Every row gives one point. The points of each table are mixes of a few directions, plus a little noise. Count the directions of each table, and those that both share. Where both have some left over, give the other angles between the two spaces (their principal angles), to ten degrees, smallest first.
In the rows, 128 means zero.

First (7 x 2)
122 105
142 186
126 120
135 157
110 54
137 166
123 107
Second (4 x 2)
131 142
143 189
121 100
116 81
Directions: first 1, second 1, shared 1

First (6 x 3)
124 137 132
129 126 127
87 214 173
146 90 108
150 83 104
132 119 123
Second (7 x 3)
127 111 181
85 100 145
126 125 133
158 157 85
166 143 145
68 109 87
166 151 120
Directions: first 1, second 2, shared 0; angles 80

First (7 x 4)
97 167 111 66
58 148 127 90
143 82 129 176
161 113 136 158
117 126 121 120
165 107 109 138
156 153 164 148
Second (5 x 4)
54 127 193 178
173 129 89 98
146 128 112 116
118 128 137 135
149 128 109 114
Directions: first 3, second 1, shared 1

First (9 x 8)
130 122 118 159 153 187 126 143
129 125 123 145 141 158 127 136
130 121 117 161 154 190 125 143
129 124 121 148 144 165 126 137
128 126 125 136 135 143 127 131
126 135 139 93 100 63 131 112
125 136 141 87 96 53 131 109
124 141 149 63 77 7 133 98
130 122 118 160 153 186 126 142
Second (10 x 8)
128 125 121 97 166 134 168 109
128 123 117 78 189 137 192 98
128 137 148 214 25 113 19 179
128 127 127 122 135 129 135 125
128 130 132 144 108 125 107 138
128 131 134 155 95 123 93 144
128 123 118 83 182 136 185 101
128 126 123 108 152 131 153 116
128 129 130 135 119 127 119 132
128 130 131 143 109 125 108 137
Directions: first 1, second 1, shared 0; angles 90

First (8 x 9)
148 121 139 147 120 67 108 121 139
110 113 135 130 107 161 120 137 126
62 158 139 54 160 194 72 89 151
161 115 165 160 131 109 138 148 127
138 104 133 158 102 148 152 156 114
117 165 18 93 137 105 171 100 110
158 116 153 157 134 154 171 164 111
130 131 142 125 132 86 94 109 146
Second (8 x 9)
104 126 122 114 110 97 76 100 148
179 129 184 159 159 91 139 145 132
129 124 187 129 142 131 92 127 146
135 106 56 158 75 115 177 147 100
89 109 91 121 81 165 120 128 122
113 174 106 77 185 163 147 108 125
99 135 111 103 131 191 141 130 119
177 122 168 164 142 70 133 140 133
Directions: first 4, second 4, shared 4

First (11 x 11)
116 89 91 180 155 100 107 154 155 98 121
120 123 175 116 110 210 92 92 141 128 136
145 112 115 136 142 78 149 139 91 114 135
113 148 162 107 104 205 102 102 160 146 126
128 188 105 93 115 89 173 146 133 170 112
144 146 137 101 121 108 157 123 92 140 134
143 124 185 97 109 180 122 87 89 128 148
109 106 128 157 133 167 88 126 170 114 123
145 145 111 112 132 69 170 142 92 138 129
98 168 97 129 120 139 122 149 200 157 101
147 59 103 180 167 62 128 147 85 75 142
Second (9 x 11)
118 149 102 140 143 151 126 168 208 144 122
170 174 99 89 142 38 217 171 85 157 139
122 191 195 52 72 215 127 71 121 178 127
126 103 137 138 125 123 113 108 99 110 129
115 84 128 163 135 133 92 116 126 97 125
134 117 129 129 129 106 133 122 98 119 131
127 114 126 139 132 122 121 126 122 118 128
117 101 145 140 120 148 97 100 114 110 126
123 118 90 163 156 115 125 170 180 120 124
Directions: first 3, second 3, shared 2; angles 30

First (8 x 12)
152 148 141 92 167 134 133 129 139 111 119 150
89 102 148 184 58 155 125 154 139 164 167 128
136 126 142 115 167 145 158 156 127 93 98 134
179 153 121 95 198 127 124 129 140 90 89 154
74 108 117 121 84 98 149 101 88 149 149 71
173 145 89 133 155 104 85 101 136 123 106 141
142 152 155 81 154 139 135 126 143 124 140 153
78 89 110 202 40 122 114 128 113 171 158 93
Second (8 x 12)
105 92 166 155 55 148 123 114 160 163 176 120
168 68 109 171 148 126 101 114 178 79 58 138
147 126 103 131 164 117 117 129 131 100 86 139
70 181 139 97 85 124 128 135 96 195 208 142
132 177 121 89 168 121 157 144 79 123 130 115
177 96 122 144 170 132 140 126 141 73 67 108
111 123 129 136 103 127 111 123 140 147 145 142
115 161 134 103 130 128 146 137 98 144 155 120
Directions: first 4, second 3, shared 1; angles 40, 60

First (8 x 18)
125 126 134 112 136 149 125 154 123 117 135 136 132 152 130 125 145 152
123 147 125 114 144 169 130 143 128 125 124 135 140 127 101 148 140 159
140 137 141 123 83 85 114 164 137 113 148 122 111 149 174 64 113 91
126 79 116 170 144 83 143 41 119 158 107 116 122 93 128 167 113 97
134 187 112 147 110 127 132 103 154 147 108 112 131 60 87 140 88 96
124 104 133 119 143 138 128 135 116 122 133 136 130 153 137 133 147 149
128 121 120 146 133 116 135 91 129 142 116 121 128 102 118 148 117 114
125 124 145 92 131 158 117 194 118 100 151 145 130 188 150 100 160 167
Second (11 x 18)
133 150 126 139 136 141 133 122 122 154 111 115 171 99 113 135 85 133
130 130 131 110 123 120 113 136 133 103 142 142 94 149 133 120 159 138
98 119 130 110 126 114 134 128 111 94 145 137 58 161 154 116 170 126
117 172 132 94 130 125 109 133 110 96 141 140 80 145 130 112 146 159
111 120 131 110 124 115 126 131 121 96 145 140 69 159 148 117 170 129
145 150 127 131 131 138 119 129 133 144 119 124 165 107 109 132 100 140
112 108 128 129 126 120 139 126 123 118 134 129 101 143 144 126 148 116
122 117 131 112 122 116 120 134 131 99 145 142 81 157 142 119 169 129
135 111 122 169 136 144 155 115 130 182 100 103 208 85 115 148 68 104
188 114 124 164 125 147 116 132 175 186 104 118 249 81 86 152 74 120
116 117 126 140 131 129 145 121 119 138 122 119 133 122 135 132 118 115
Directions: first 3, second 3, shared 0; angles 40, 50, 90

First (8 x 20)
117 92 110 184 154 145 103 127 116 141 47 138 120 172 74 62 149 172 88 148
128 131 92 173 116 143 113 136 138 127 73 102 163 136 125 110 177 127 83 160
134 133 172 65 119 98 147 120 134 129 220 144 103 100 151 176 94 102 187 85
136 180 140 63 130 131 165 130 113 102 195 130 120 92 186 183 52 107 171 118
130 107 171 91 120 96 131 118 139 142 193 147 102 117 123 150 124 113 171 86
122 105 108 176 133 138 107 130 130 138 68 123 138 154 96 87 167 148 90 147
128 137 141 102 138 127 140 126 117 122 153 140 112 122 137 140 90 130 150 118
129 138 90 170 115 146 117 138 137 123 75 100 165 132 132 115 170 125 84 162
Second (11 x 20)
136 142 92 144 132 141 125 144 128 117 104 107 165 110 147 120 140 117 97 161
109 161 181 82 146 149 164 95 99 115 117 155 29 191 121 145 36 163 184 87
184 74 147 40 212 122 130 144 129 125 141 101 125 86 141 76 144 53 122 116
137 138 134 113 150 111 124 132 151 126 97 128 100 133 136 110 128 88 140 125
133 124 131 150 75 131 117 114 174 137 78 70 141 160 124 140 242 90 99 118
115 155 121 157 73 132 129 119 146 127 119 108 144 142 137 164 164 130 121 129
123 141 113 124 113 173 152 124 80 112 168 116 165 117 143 162 94 179 112 140
104 154 166 118 100 113 141 105 133 131 147 156 71 162 123 165 90 145 179 93
110 118 89 191 119 93 97 155 130 143 163 175 177 83 116 118 116 156 120 163
124 149 117 124 149 115 130 141 120 121 143 157 122 106 142 126 71 129 146 141
132 53 115 166 140 127 97 135 117 153 133 133 168 118 79 82 181 160 87 137
Directions: first 3, second 6, shared 3

First (10 x 24)
93 148 126 84 148 166 203 137 131 153 97 121 146 154 79 127 105 120 138 102 165 109 154 159
107 133 121 89 99 122 160 173 146 159 104 148 109 154 105 104 124 131 111 157 166 129 133 103
96 183 123 91 96 127 163 123 92 167 96 120 116 113 78 104 132 140 101 123 162 149 141 138
153 175 139 136 76 68 68 90 68 134 136 128 88 91 154 96 152 172 62 106 128 162 120 123
120 116 124 165 186 192 149 88 132 89 142 79 184 116 101 173 113 94 209 121 89 122 114 168
143 129 134 127 124 135 136 128 141 106 137 110 128 175 132 115 101 141 142 122 144 122 103 130
176 95 141 158 116 56 36 128 123 121 159 176 94 97 221 126 162 150 67 115 97 124 140 100
106 135 117 115 106 138 149 151 136 142 112 125 124 130 94 120 130 119 139 170 140 143 118 108
170 83 136 159 126 89 63 140 150 104 160 157 110 132 199 132 140 136 112 137 102 119 119 98
115 83 121 155 201 187 153 121 157 105 137 115 182 116 117 183 121 80 200 127 87 101 140 155
Second (10 x 24)
99 139 111 130 130 126 125 119 127 118 104 108 141 107 135 142 135 96 138 118 117 133 127 145
102 149 113 138 139 139 129 99 120 102 109 85 152 114 130 146 125 96 154 104 113 135 115 162
111 115 115 110 105 92 113 169 144 155 107 167 106 111 151 122 152 115 91 149 134 128 148 98
159 157 142 146 124 128 112 79 111 75 147 74 132 173 148 114 95 153 143 83 134 132 83 159
133 107 130 113 114 109 124 166 141 160 129 175 105 125 132 117 143 139 97 156 138 123 149 93
62 120 93 117 138 130 140 153 140 158 81 142 146 62 117 162 164 62 133 151 106 131 164 128
101 174 118 165 177 192 152 37 98 61 120 18 196 118 97 168 99 88 215 69 96 138 90 216
178 89 160 116 125 134 141 170 137 174 171 198 97 152 102 103 127 188 100 173 149 114 153 76
210 118 173 132 116 126 122 126 122 122 188 148 97 198 129 86 96 213 108 127 157 119 107 103
125 113 125 114 112 105 120 161 140 153 122 164 109 121 139 120 143 130 99 149 135 126 145 100
Directions: first 5, second 3, shared 2; angles 70

First (11 x 32)
105 122 143 124 133 137 126 119 126 134 132 146 142 115 117 156 121 102 105 142 125 140 164 148 98 137 125 126 131 122 125 141
103 130 138 125 124 120 112 112 130 132 137 143 133 111 102 133 131 110 112 117 128 145 149 140 114 132 125 142 123 125 114 128
169 147 114 124 88 53 163 184 129 118 151 130 84 208 143 74 180 166 174 112 160 144 115 147 154 109 147 140 126 120 103 113
145 142 108 134 118 108 106 118 136 121 126 103 108 124 118 74 140 162 156 82 128 117 71 90 179 115 127 149 113 140 122 99
174 141 108 130 106 88 156 170 129 118 133 112 96 186 155 82 157 171 173 117 146 121 91 120 164 111 141 128 128 128 123 113
75 125 149 123 134 139 91 85 130 137 135 152 149 76 81 154 117 86 88 117 117 151 167 143 97 140 118 146 120 126 114 133
166 125 113 133 134 141 156 155 124 122 115 107 121 157 170 123 123 155 152 148 129 103 99 112 146 123 133 105 137 131 149 130
120 143 122 128 110 94 99 112 136 125 139 125 112 118 94 85 147 139 139 80 132 140 105 115 155 119 127 160 111 133 106 104
142 134 110 136 133 137 106 110 134 122 114 99 122 108 128 95 121 155 146 98 119 105 71 84 171 120 123 136 119 142 137 108
101 114 152 121 137 146 141 129 121 137 134 158 150 123 127 184 117 87 93 168 127 145 193 169 72 143 127 113 140 116 129 156
107 86 152 130 190 246 152 113 112 141 93 135 192 83 174 249 54 75 70 226 96 97 184 139 56 160 114 62 159 125 186 183
Second (9 x 32)
161 159 127 124 163 104 156 172 169 147 167 133 131 149 128 100 144 117 167 98 130 172 153 130 157 126 160 147 98 138 152 111
92 91 137 162 162 200 140 108 86 95 109 134 144 123 151 164 73 132 109 198 105 88 91 110 127 145 113 76 153 114 142 129
91 101 125 153 135 169 89 78 104 116 115 93 129 115 148 122 87 141 124 110 96 99 105 121 141 139 111 130 145 120 130 107
102 106 128 143 108 127 121 122 129 115 123 136 125 147 117 118 147 113 131 114 144 126 126 140 131 108 150 120 139 112 123 131
127 130 127 134 122 103 134 146 157 132 146 138 124 158 113 99 162 108 154 88 148 156 146 144 145 106 167 140 120 120 134 123
168 151 105 91 65 85 142 167 90 142 88 127 109 65 122 165 170 127 108 176 138 76 107 110 86 130 83 111 87 150 60 166
141 136 108 118 77 87 121 149 121 139 113 115 109 105 119 118 176 114 140 105 138 107 122 128 123 112 125 134 95 134 84 138
188 183 148 105 232 145 173 157 163 154 178 137 153 134 154 139 68 157 137 159 99 184 156 109 144 175 118 146 118 157 194 107
82 96 147 121 87 131 74 54 133 113 114 137 129 156 101 127 123 143 81 103 154 141 145 160 98 113 126 150 198 106 134 141
Directions: first 3, second 5, shared 0; angles 30, 40, 60

First (9 x 32)
129 161 153 125 138 148 75 164 102 125 150 133 92 115 119 97 136 127 114 87 102 147 126 130 158 168 94 148 150 123 126 141
132 104 132 123 149 126 146 120 141 128 113 121 124 136 125 124 128 131 142 125 141 121 126 129 117 113 139 111 127 127 113 128
132 71 113 125 147 111 192 90 165 131 92 115 151 148 132 148 122 132 157 156 166 104 127 127 90 78 168 91 109 131 110 118
129 104 118 128 131 118 159 108 145 129 113 123 143 137 131 141 124 129 140 146 145 116 128 127 110 104 148 113 117 130 123 122
144 29 143 108 214 121 200 94 182 130 66 99 111 159 115 113 130 139 184 113 184 98 121 132 81 67 172 60 122 123 65 130
129 166 153 125 135 148 71 166 99 125 153 134 92 113 119 97 136 126 111 86 99 149 126 130 161 172 92 152 151 123 129 141
117 188 113 142 69 129 90 144 97 128 166 146 146 110 138 144 125 121 93 146 96 145 133 125 153 161 105 169 128 133 170 124
114 243 133 143 57 149 23 186 60 124 201 158 116 90 132 118 132 118 66 110 57 170 133 127 193 214 63 205 150 129 184 137
125 86 94 133 113 102 197 81 161 132 101 122 177 145 141 171 117 129 146 184 162 103 131 125 88 76 172 102 99 135 132 110
Second (8 x 32)
118 166 109 155 62 124 143 79 170 140 111 122 159 139 147 205 128 136 108 170 134 88 111 91 115 86 159 137 114 123 173 125
119 156 107 148 71 121 141 95 150 135 124 129 161 133 144 185 125 131 111 169 130 104 120 106 120 103 148 139 114 127 166 121
143 59 153 102 215 132 146 145 129 122 107 116 92 136 108 70 130 130 167 85 150 138 133 151 116 126 127 89 138 127 67 135
147 85 181 104 226 152 114 150 140 125 101 108 56 137 101 65 143 137 160 49 141 128 118 133 130 131 118 95 156 114 65 150
117 167 104 149 62 121 133 100 143 135 131 132 163 130 145 185 124 129 105 170 123 110 122 107 125 111 143 147 115 129 173 120
144 112 186 98 221 159 68 196 90 118 141 125 45 116 96 28 142 127 144 30 110 166 130 153 161 185 78 123 167 120 70 152
118 145 92 137 76 111 138 123 109 127 151 144 174 119 143 153 116 119 113 177 119 138 140 135 127 135 129 148 109 140 160 111
119 132 91 131 89 108 139 137 93 123 159 149 174 115 139 133 113 115 117 173 117 153 149 150 130 148 121 147 109 144 150 109
Directions: first 2, second 3, shared 2

First (9 x 32)
153 111 149 112 159 74 150 100 74 100 108 142 167 94 186 159 172 174 189 119 112 99 175 99 126 99 129 148 167 155 187 136
135 123 134 125 136 114 134 121 113 121 123 132 138 119 143 136 140 140 144 126 124 120 141 120 127 120 128 133 139 135 143 130
110 141 112 140 104 169 111 149 169 150 143 117 98 154 83 105 93 93 82 134 140 150 91 151 130 150 128 112 98 107 82 122
148 114 145 115 153 83 146 106 84 105 112 140 161 100 175 153 164 165 178 121 115 104 166 104 126 105 129 145 160 150 177 134
119 134 120 134 117 148 119 139 148 139 136 122 114 141 108 117 112 111 106 131 134 138 111 138 129 138 128 121 114 118 105 125
124 130 125 131 122 137 125 133 138 133 131 125 122 134 118 122 121 120 117 130 130 132 120 133 129 132 128 125 121 123 118 127
129 126 130 127 130 125 129 126 125 126 127 128 130 126 132 130 131 131 132 127 127 125 131 126 128 126 129 129 131 130 132 129
140 120 138 121 142 103 138 115 103 115 119 135 145 112 155 142 149 149 156 124 120 114 150 114 126 115 129 138 147 141 156 132
96 151 100 149 87 198 99 163 198 165 153 110 77 173 52 88 69 68 48 140 149 165 66 165 131 164 127 101 77 93 49 117
Second (10 x 32)
141 120 129 149 112 113 106 90 132 108 121 130 111 117 144 131 157 127 107 137 131 134 130 123 98 143 118 160 113 121 123 113
139 126 142 157 113 106 110 86 137 103 117 128 110 120 149 137 158 127 110 129 133 143 134 111 86 162 121 173 106 114 129 102
118 132 139 113 141 133 142 165 127 153 142 130 146 148 113 125 89 130 151 116 120 130 130 120 153 135 138 108 140 130 137 122
188 58 76 157 84 87 7 40 118 116 151 172 78 94 158 109 174 123 64 188 94 132 129 153 104 127 67 171 103 128 100 96
111 140 136 104 148 144 157 177 124 155 138 123 153 148 107 125 86 129 157 113 125 123 126 126 162 120 143 93 147 134 138 138
129 111 107 98 140 138 117 170 115 169 158 144 144 141 106 112 83 128 144 137 105 117 125 145 179 102 123 82 149 144 126 140
124 122 110 100 142 143 131 168 117 159 145 134 143 137 108 116 93 128 143 133 115 116 124 145 172 99 127 84 148 142 126 148
93 177 160 126 145 151 203 150 138 107 94 93 144 131 124 147 138 129 150 95 163 126 126 115 113 127 164 124 131 123 140 153
112 150 162 135 136 126 160 141 139 124 118 114 140 143 127 140 119 130 146 103 139 139 133 102 114 162 148 143 125 116 143 112
124 143 118 140 121 138 147 95 131 88 94 111 112 101 143 135 182 126 108 133 153 118 122 143 98 104 131 142 117 127 116 158
Directions: first 1, second 3, shared 0; angles 80

First (11 x 32)
123 186 127 123 97 137 87 61 108 141 202 132 84 115 102 161 150 52 56 165 160 118 87 193 106 99 137 147 123 126 109 126
127 137 128 127 124 129 121 118 125 131 139 129 121 126 124 134 131 116 116 134 133 127 122 137 125 124 129 131 127 128 125 127
128 129 128 127 128 128 128 126 128 129 130 128 127 128 127 128 128 125 126 129 128 128 127 130 127 127 129 129 128 127 128 128
128 132 128 127 126 129 125 122 127 128 133 129 125 127 126 130 129 123 122 131 130 128 125 133 126 126 128 130 128 128 127 128
132 90 129 131 149 123 155 172 141 120 79 125 158 136 145 107 113 178 174 104 107 135 156 85 142 147 122 115 131 129 141 130
131 87 128 132 151 122 159 177 143 118 74 125 161 137 148 103 111 183 181 102 106 135 158 80 144 150 121 114 131 129 142 129
120 205 126 123 88 139 72 37 101 146 227 135 69 112 92 173 158 26 32 176 172 115 71 216 98 88 141 153 122 126 103 126
123 176 127 123 102 134 92 71 111 139 189 132 90 118 105 156 148 63 67 159 155 120 94 182 109 103 135 143 125 127 111 126
136 47 129 135 171 117 187 225 156 110 25 120 191 146 166 81 96 235 229 77 83 141 187 36 160 170 116 101 134 129 154 131
129 102 128 129 142 125 147 158 137 122 95 126 147 134 140 113 117 163 160 112 113 133 146 98 138 141 124 120 129 128 135 129
129 118 128 129 133 127 135 140 131 126 114 126 136 131 133 123 124 142 141 122 121 130 135 116 132 134 126 124 129 128 132 128
Second (9 x 32)
127 126 126 128 134 137 135 119 125 132 135 124 125 118 129 126 133 116 122 127 129 127 124 132 116 121 131 126 127 119 128 128
128 83 123 127 173 152 181 147 134 130 99 113 150 102 150 96 126 141 160 97 108 132 145 95 104 124 133 109 130 101 145 129
132 172 138 132 67 80 59 138 130 115 132 153 117 182 105 163 117 154 116 159 142 128 125 146 186 156 113 151 129 179 110 128
121 108 116 126 174 180 176 89 117 147 155 105 119 71 139 107 150 69 110 112 129 124 113 139 61 88 145 114 127 78 135 127
127 80 100 153 164 174 168 130 124 143 107 101 134 103 140 93 144 107 149 98 129 130 129 110 88 106 130 109 131 93 120 124
123 151 170 70 157 115 162 106 132 118 165 143 134 87 141 140 115 128 105 136 101 126 130 134 114 125 150 129 120 114 174 136
124 120 103 149 138 169 136 95 114 147 148 109 108 105 123 118 153 71 108 124 148 124 107 149 85 95 132 123 129 101 109 123
132 114 132 131 125 110 128 163 138 118 95 133 147 149 134 123 113 172 158 120 117 132 147 102 156 151 120 126 130 144 133 129
138 196 145 137 19 36 7 164 137 100 116 173 118 234 91 186 101 195 124 178 148 130 132 145 243 188 99 166 130 224 98 129
Directions: first 1, second 3, shared 1
